Rows are points. Each copy is the shape, with its points in the same order, stretched, turned, moved and blurred by noise. Some copies are also mirrored. Which?

Shape (5 x 2):
241  -139
-102  60
-371  246
-210  -14
257  27
Copy 1 (5 x 2):
-199  318
99  42
274  -179
31  -68
-50  368
Copy 1 is: mirrored
Copy 2 (5 x 2):
-187  -227
151  33
422  289
261  -36
-237  -155
Copy 2 is: mirrored
Copy 3:
166  -198
-87  83
-319  295
-63  198
17  -271
Copy 3 is: mirrored

Shape (9 x 4):
100  -47  -14  -102
-621  214  35  82
178  88  100  -194
256  -33  -90  113
23  252  -112  -17
251  164  -142  61
241  288  -58  118
-550  290  -184  -54
185  156  73  83
Copy 1, 9 rows:
-116  -87  -27  -10
157  120  119  -716
-228  105  -14  -2
87  -73  -29  199
57  142  -159  -136
88  90  -168  133
139  247  -98  88
138  68  -166  -699
28  186  60  61
Copy 1 is: mirrored
Copy 2:
19  49  190  -38
-521  61  64  438
-1  245  196  -123
122  -24  -68  -52
52  177  81  149
195  121  -30  36
163  248  -143  50
-299  115  127  547
25  172  -87  -82
Copy 2 is: mirrored
Copy 3 (9 x 4):
69  -38  -29  -24
-400  383  285  -495
184  -65  142  26
97  138  -146  94
205  286  58  -106
244  253  -103  72
264  321  68  155
-172  394  151  -548
185  147  110  139
Copy 3 is: only turned

Shape:
85  113  -79  -141  -48  114
204  -139  -259  258  69  125
209  153  -257  -274  63  -82
268  -71  76  171  -78  164
197  -152  -259  343  -24  37
81  -151  -91  -165  14  168
112  -4  205  174  138  -10
37  99  -27  380  -57  -147
-72  294  300  277  165  -63
-428  218  -140  341  74  127
-197  82  352  372  -95  -321
13  -117  -183  387  258  -759
Copy 1 (12 x 6):
79  79  122  -32  -75  66
-35  140  26  317  140  340
-48  17  468  135  -125  26
267  230  -114  211  60  199
-87  159  -33  429  71  306
122  -113  102  50  -43  237
165  73  -67  162  283  -81
-90  209  -90  345  100  -117
44  199  -24  25  339  -337
-448  100  -206  -150  224  -37
88  49  -312  206  138  -505
-334  -243  261  772  229  -400
Copy 1 is: mirrored
Copy 2, 12 rows:
34  76  -98  -122  -1  117
-105  -298  -109  31  218  51
87  106  -252  -202  169  -12
37  -128  102  54  188  214
-82  -279  -75  138  224  7
103  -157  -54  -198  27  139
-155  1  212  -87  178  107
-162  -63  95  193  126  -92
-353  223  298  36  84  57
-462  -36  64  86  -234  -41
-154  112  415  105  -6  -245
-199  -120  99  11  421  -636
Copy 2 is: only turned

Shape (14 x 8):
-34  -156  -106  101  197  -188  146  -48
-63  -181  -63  25  -949  -145  -294  49
-26  -35  91  -54  -2  -160  131  -246
289  -57  18  239  -184  -247  100  58
-95  121  31  7  153  -176  110  12
9  160  93  418  153  -251  117  59
-7  63  169  115  38  -224  -273  -238
-97  160  -108  -39  206  -191  -214  -1
-83  -95  -576  33  211  16  93  27
-31  12  122  -42  111  294  112  -199
78  -222  75  21  13  -86  -35  70
-111  -38  73  63  9  -205  -300  -378
-87  152  148  -18  -339  -111  -83  -56
402  151  -34  130  -81  -232  -13  38
Copy 1:
-101  -136  16  168  180  -53  166  34
-281  -38  -158  152  -644  -240  -723  -23
-13  -148  105  125  -82  -74  136  -217
182  75  139  331  92  -200  -172  -18
22  12  -50  -40  122  -96  191  -101
-19  280  194  170  330  -175  15  -165
-84  -187  130  -62  104  -226  -230  -335
-57  -144  -220  -213  162  -188  0  -188
-159  -176  -415  222  132  170  141  72
49  -162  92  -29  -56  366  -1  -243
-43  -207  113  -2  20  -121  -136  139
-247  -317  70  -16  30  -163  -203  -395
-39  53  -22  -53  -251  -132  -219  -288
322  -6  -36  140  198  -212  -154  -106
Copy 1 is: only turned
Copy 2:
136  -86  -168  -15  3  1  89  47
-750  80  364  278  -681  -194  80  -98
57  -8  -155  174  -104  48  0  -268
26  35  6  -7  -225  -350  150  -29
193  216  -210  0  -46  97  65  -56
339  246  -229  54  -178  -88  320  186
293  86  -43  409  -350  -1  -52  -23
232  192  -194  110  -143  25  -174  154
-171  -43  -303  -83  227  -105  -181  366
52  30  59  317  330  147  17  -162
85  -130  161  16  -93  -8  63  -8
167  -67  -88  479  -344  27  -158  -3
-140  282  11  295  -326  11  69  -182
153  192  -42  5  -157  -437  -56  12
Copy 2 is: mirrored

Shape:
-91  -246  110  -165  -40  -185  -248  -8  148  -133  28
-352  -279  182  -195  -316  69  134  -218  165  -85  -178
-321  87  210  328  -357  -41  33  -34  462  -244  -266
164  -69  61  -173  331  -7  -76  99  -262  -229  -301
106  -89  146  286  121  157  -196  220  -348  -130  97
-55  -225  22  86  -132  -214  295  3  417  -48  -17
-22  -177  -169  -180  335  -52  97  158  -317  145  -203
35  160  -286  -45  150  79  -136  300  -295  -48  131
-150  205  104  249  253  -49  177  -209  197  234  157
73  116  -19  169  476  152  -36  30  -63  -76  54
-289  239  291  214  172  -344  234  -11  7  8  55
72  -50  237  46  -270  -84  229  50  336  190  27
-111  -254  20  71  -375  -305  354  -416  264  -180  -63
-41  -70  4  82  -308  -274  -49  -237  240  229  -214
237  227  -12  -250  246  6  71  10  -260  5  50
81  12  146  269  212  147  -31  117  -274  -154  -34
Copy 1:
-17  88  -209  -108  151  -94  -137  8  -130  -227  -163
-60  141  105  34  194  23  74  -196  -318  116  -430
-190  410  13  252  315  -102  -266  -4  127  413  -465
156  -218  155  -65  -130  -197  -86  4  -55  -56  302
30  221  -35  286  -67  96  -311  113  -231  -29  280
25  172  -175  310  21  -356  272  67  -48  191  -349
-65  -157  13  -66  -247  -84  313  119  -225  -1  347
-81  152  -75  -6  -251  163  72  -50  263  -135  317
-75  403  -273  110  200  -264  270  -105  -166  511  183
121  133  -68  163  122  -55  39  -62  -19  184  453
-185  511  58  56  43  -438  147  10  -135  402  122
153  383  -238  84  -125  -119  201  88  -142  413  -406
-153  63  -138  387  -19  -419  123  -391  -248  118  -424
-306  69  -429  8  -48  -122  -82  -134  -176  327  -344
312  98  -31  -146  -321  -114  166  -251  31  42  264
17  186  132  232  -102  -73  -182  20  -175  146  295
Copy 1 is: mirrored
Copy 2:
-124  -279  121  134  -264  -273  68  -214  301  -221  -30
-289  -224  108  -85  -387  41  291  -287  -13  59  -321
-295  151  174  224  -370  -463  125  -304  264  266  -735
271  -122  -283  53  -79  163  5  117  385  -372  -98
199  150  -25  431  -42  -110  -130  224  105  -445  -136
-29  97  189  116  -277  -371  358  -254  226  274  -68
75  -75  -452  13  74  113  152  200  81  -232  197
-101  300  -246  49  -62  -137  -134  304  178  -339  181
-180  339  45  26  380  -115  -123  -224  181  273  -37
82  265  -106  211  232  91  -141  99  459  -119  15
-102  351  -57  29  372  -301  178  -227  148  -32  -295
27  73  241  -119  -116  -467  133  -75  65  271  -157
-112  89  0  59  -490  -192  341  -645  27  261  -162
-134  -190  -92  1  -207  -449  -34  -281  -25  315  -177
164  175  -249  -322  64  65  -196  138  226  -256  127
205  262  -133  349  37  32  -70  148  141  -278  -211
Copy 2 is: only turned
Copy 3 (16 x 11):
104  -310  204  107  57  165  -82  171  -148  -157  -36
-54  -270  -192  152  -362  117  14  95  -36  -342  -106
-95  -13  -261  401  -66  19  -116  132  319  -270  -470
213  52  -9  -226  260  241  132  153  -451  -162  34
-23  367  192  246  216  195  84  170  -309  -92  51
-134  -291  -60  316  50  -110  184  -214  132  -99  -117
60  -32  -145  -17  137  -65  148  145  -461  94  248
64  235  44  82  264  10  -136  224  -107  25  337
-298  129  9  73  12  -121  -204  -256  -94  220  -137
-216  245  -7  -102  323  270  -147  -25  -252  106  78
-152  69  71  47  73  -457  -25  2  -108  -56  -310
2  -115  42  266  -175  -64  271  -219  203  74  -145
59  -286  -96  285  -89  -142  82  -417  30  -528  -176
252  -167  -112  400  -155  -40  -74  -259  -51  -19  -186
147  158  81  -289  119  3  37  -100  -241  20  187
-76  352  56  108  214  153  84  114  -315  -63  -25
Copy 3 is: only turned

Shape (15 x 12):
181  -379  29  -69  365  -151  -82  -264  -479  -201  -50  192
125  -187  -101  -45  495  114  138  -7  207  -93  -116  233
-157  148  236  -34  492  84  -154  -753  -162  -95  171  439
214  6  -91  -17  -114  -92  168  -311  205  19  123  -112
36  53  38  -187  -121  73  -34  83  186  -78  54  5
141  -11  355  45  -84  -26  -80  26  210  -222  468  3
154  164  196  240  74  7  -53  -183  159  108  68  97
24  12  274  -183  -141  37  254  -34  76  7  -71  137
50  -23  -80  -70  191  -534  -133  20  160  -190  -59  -59
-71  -257  115  -93  -144  56  15  -146  -9  -206  -39  534
127  111  -29  -160  -51  86  79  -12  -78  -161  -78  350
-93  97  320  205  -140  -19  -89  -108  28  -253  -93  -39
139  143  -11  -32  -68  122  94  -85  -32  -239  -36  -90
-330  25  -91  457  134  -86  54  4  -240  5  -95  -17
94  -312  70  74  -119  62  -106  -137  73  217  90  -34
Copy 1:
-163  -242  66  -711  122  115  -190  -69  35  147  98  425
43  -397  14  -88  -225  -33  -206  -44  489  -236  -114  312
-226  -279  265  -213  -211  432  209  -600  115  -226  201  584
365  -156  262  62  22  14  46  -234  61  118  -217  17
126  -4  -40  145  7  55  134  74  110  -183  -147  56
518  140  89  -55  -18  248  129  119  -145  -330  177  39
80  116  304  121  -114  158  -155  -248  -10  -226  -83  137
6  12  52  111  -104  40  124  80  -99  -138  -314  328
13  -268  333  -139  299  -300  97  175  128  -79  57  48
101  -130  -262  20  98  105  -34  -143  -52  -155  -38  527
-90  83  -155  11  -16  -137  123  -181  221  -154  -209  361
-88  -12  86  88  18  44  33  -91  -311  -293  -96  -46
17  -52  1  -42  -64  -82  168  -166  68  -117  -273  -49
-188  -211  -30  191  -209  -233  -247  -197  -162  161  159  -101
298  -90  82  21  48  421  -313  -16  -80  203  -96  73
Copy 1 is: mirrored
Copy 2:
11  -514  90  342  738  143  -5  93  -195  33  -189  217
279  -311  133  505  -32  -56  141  -134  93  -271  -130  288
-356  -623  653  474  243  -38  396  405  -269  183  217  158
-282  -18  3  237  50  -299  -58  -225  6  -139  83  -218
52  -45  44  10  -121  105  19  -122  -108  -232  142  -118
-173  -311  -9  188  32  267  59  126  75  -284  296  -472
-144  -135  102  380  -121  -50  -34  269  34  22  172  -123
237  -69  40  147  37  -166  201  67  -162  -198  158  -283
-262  244  15  239  293  295  145  -160  33  -71  -230  134
178  -408  89  354  89  27  236  103  -608  -314  -89  -138
154  -98  50  166  95  -65  95  89  -369  -390  182  137
-92  -71  297  67  127  47  46  444  -84  -93  -83  -260
-62  -42  150  -6  160  -157  -91  86  16  -329  108  -1
-139  -156  15  -52  51  -83  235  474  -6  275  -229  308
10  -352  -73  208  -100  2  -172  -115  -148  191  -79  -269
Copy 2 is: mirrored
Copy 3:
243  -270  -575  351  137  437  -19  -581  -237  -246  -116  -118
60  103  -105  383  101  231  240  -287  418  -354  288  -301
852  78  -179  524  218  544  33  -776  -117  35  404  285
319  -230  211  -83  -141  45  -175  -252  113  54  92  -152
128  -62  138  -7  45  40  -102  247  168  -174  155  37
506  -90  54  371  -93  -3  -431  266  -187  -1  499  -172
200  140  138  282  185  72  -225  -230  -53  202  360  -170
150  -180  262  10  67  179  41  19  -129  -269  280  43
171  -385  -68  416  398  -126  -352  -240  328  -167  -83  31
75  -100  33  255  -219  480  -57  -137  -180  -464  214  313
131  156  -75  51  -96  112  -14  -180  -70  -461  124  176
253  -84  240  408  120  154  -140  75  -220  98  -83  19
318  26  69  -24  -54  -43  2  -18  -7  -120  -64  -138
-173  36  -92  513  31  -155  247  -253  -147  367  -172  143
-70  -184  4  53  41  363  -160  27  -30  117  203  -222
Copy 3 is: mirrored
Copy 4, 15 rows:
73  -166  6  97  325  321  42  -239  -181  399  365  -266
-14  68  -199  -46  295  529  -57  340  -81  141  -86  -73
-15  195  279  -541  148  613  99  -179  -164  35  644  -159
-7  81  183  8  122  176  -279  -113  382  31  5  166
-22  -107  -134  -107  -3  121  -284  -37  99  20  -187  -92
29  -241  141  -171  150  185  -494  -212  28  -340  -48  -232
-48  268  277  -45  30  228  -191  -142  -125  -163  -57  -82
80  -127  -87  -33  -92  243  28  -141  14  -190  -207  90
271  57  61  -54  464  -89  -112  57  160  206  -132  -185
87  -118  -456  -119  38  266  -21  -226  -219  -69  149  52
83  66  -273  -22  -122  322  10  -110  19  114  8  -193
-267  36  19  -64  208  -82  40  -295  -51  -255  17  -141
-249  51  -23  12  30  139  -124  -148  262  -8  -25  -219
-159  121  82  159  41  -246  58  122  -199  -11  358  -132
-47  -117  121  59  79  123  -352  -213  -168  40  -30  324
Copy 4 is: only turned

Shape:
180  77  139  -27  47  -23  97  -266  -156  284  147  -83
-64  90  -90  416  -233  48  146  208  -145  -149  -20  -17
-350  130  -145  232  -151  395  286  208  128  -299  228  -337
198  -244  117  -204  117  -52  1  -9  -64  174  225  89
353  36  -50  -279  162  -11  19  90  -185  192  25  133
7  -101  64  -129  -36  -159  -133  -12  -305  47  -147  -148
-347  -277  -46  -128  -136  208  204  30  -217  4  29  -107
252  10  144  -377  -86  -91  -12  -180  149  233  -71  126
-63  199  -7  -215  240  -89  36  120  100  245  253  81
-265  394  67  182  221  262  -340  -278  -329  -148  282  167
-258  152  -259  244  -125  347  66  275  -63  -141  -99  -307
-38  100  188  -67  46  -30  41  43  -145  227  -81  198
-81  279  -361  -52  -40  -25  10  -104  46  180  375  135
77  13  272  -225  -193  -177  -74  85  -279  28  98  -52
-319  304  -107  174  280  35  23  -237  -71  -171  246  174
-51  76  51  -113  -209  84  376  72  -363  -178  -89  -213
100  175  -126  -63  230  -225  32  -140  141  31  152  4
-111  17  -227  89  -272  260  289  201  60  -374  25  -120
Copy 1 (18 x 12):
-65  228  -104  133  -19  93  44  58  151  45  -310  -83
271  26  -71  76  -106  -151  33  87  -22  39  538  -210
319  -281  -455  123  -351  114  217  -266  -291  94  460  -369
-11  37  -36  -27  -116  49  93  152  301  -22  -369  144
-144  187  52  24  -229  -59  -132  201  185  -115  -357  200
-274  -48  4  -93  71  -204  65  319  195  73  56  53
20  -148  -391  -167  1  89  38  132  31  236  173  78
-215  138  198  -137  -23  128  -94  -183  245  58  -317  218
-147  20  -78  217  -181  285  50  -101  97  -278  -175  82
103  -75  -71  57  -25  423  88  314  -148  -315  4  -808
146  -249  -265  128  -122  -159  -34  -135  -327  26  479  -215
-102  71  107  124  46  149  -132  116  155  4  29  87
60  204  -280  11  -139  287  68  -194  -24  -418  -52  -195
-259  -66  3  -70  -139  -51  1  319  496  78  92  -42
160  104  -148  62  -113  460  323  106  -266  -279  6  -506
-108  57  -258  -110  -325  -81  13  274  84  358  244  -58
-66  201  16  80  -169  131  296  -100  -78  -268  -242  -50
266  -110  -229  -161  -405  -43  127  -118  -159  150  402  -171
Copy 1 is: only turned
Copy 2:
12  10  -269  -79  -264  165  -255  -128  -121  -46  164  460
188  -188  105  323  71  403  127  58  64  118  -101  64
540  -273  127  420  192  202  -124  265  660  317  -250  8
-137  -57  -267  -198  33  -142  -139  -36  -133  -226  158  283
-48  -69  -301  -225  -285  -121  173  -21  -187  -250  47  206
-159  36  -277  239  -110  -46  80  -206  -164  -231  180  121
126  -172  -400  271  207  136  -104  67  529  22  212  -117
-302  52  -120  -283  -363  -78  -193  -178  -206  -157  -8  -3
-77  -172  -171  -208  -151  -268  78  78  -22  177  60  300
130  60  168  13  -9  156  115  -458  250  270  204  694
413  -140  -118  449  73  228  206  77  393  185  -314  -87
-175  77  -209  -168  -94  171  60  -4  -13  26  209  134
-30  -490  -56  -50  -300  -55  -55  -157  -59  233  -161  373
-322  69  -78  136  -185  56  -66  -45  -104  -308  45  365
195  -229  180  33  -31  13  89  -244  130  393  248  289
154  -66  -82  342  -219  261  15  234  342  -139  111  -15
-26  -263  44  -139  -250  -271  1  -163  -253  145  62  129
264  -329  209  316  51  161  51  169  396  53  -251  -309
Copy 2 is: only turned
Copy 3 (18 x 12):
4  187  150  -323  -315  187  227  158  7  171  -255  -208
52  119  35  72  -33  -47  5  -119  -422  -121  -289  216
-91  423  -96  7  86  42  -376  -345  -144  -433  -265  30
-15  132  137  -194  -126  -157  224  -10  116  292  243  -191
-69  144  -190  -164  -325  -107  124  156  96  333  275  -150
219  -37  63  -133  8  -63  114  351  -101  18  -118  -46
-119  320  90  56  256  95  -190  211  -219  -110  -37  -120
-229  -62  -124  -163  -186  135  195  43  164  94  175  -318
-229  351  0  97  -365  -137  205  3  422  37  141  -70
287  -227  543  67  -704  -87  -401  152  256  11  -238  -135
94  354  -172  83  99  150  -363  -99  -264  -211  -294  146
-126  112  156  66  -192  108  173  208  87  60  171  73
-148  228  -10  285  -573  -88  21  -139  84  118  -282  -310
214  -35  51  -87  -181  -229  229  234  -31  -199  121  -85
-195  -85  392  78  -499  -143  -184  86  263  4  -333  -73
-89  218  -190  -226  67  37  -137  334  -354  -292  -124  23
-241  -10  6  -111  -306  -152  224  -12  296  129  -265  -161
-187  140  -270  -10  154  -53  -350  -264  -365  -232  -125  -61
Copy 3 is: only turned
Copy 4 (18 x 12):
261  -188  -300  -41  114  -66  -20  185  -141  137  135  -286
60  -139  -242  -123  54  240  -192  8  61  -284  278  391
112  -174  72  -68  -223  26  210  -70  127  -24  100  949
138  53  135  22  -43  98  -11  213  -220  132  122  -237
102  51  -129  -83  32  292  -34  225  -204  367  -11  -174
-69  186  -326  14  -30  -65  -104  286  -108  16  163  -101
141  180  -56  -144  -363  -107  -45  334  -159  -90  123  454
4  -93  -9  -10  -145  -31  -110  57  -376  214  -143  -303
320  93  -8  250  -77  175  -102  18  6  443  -40  60
398  214  -429  -266  313  -192  -318  -293  299  346  470  171
-9  -83  -174  -128  -32  64  22  170  90  18  22  771
252  151  -334  44  86  85  -271  66  -283  104  119  -53
311  -155  44  -58  -262  122  -326  7  342  351  80  131
-45  142  -282  200  -161  121  -130  68  -239  157  433  -88
454  146  -219  -204  58  -86  -187  -280  357  113  107  203
-13  34  -460  -124  -276  143  130  140  -228  -43  194  362
183  -80  -24  20  -26  64  8  -77  184  190  -166  -150
-98  -147  102  -252  -322  184  96  -40  3  -161  27  746
Copy 4 is: only turned
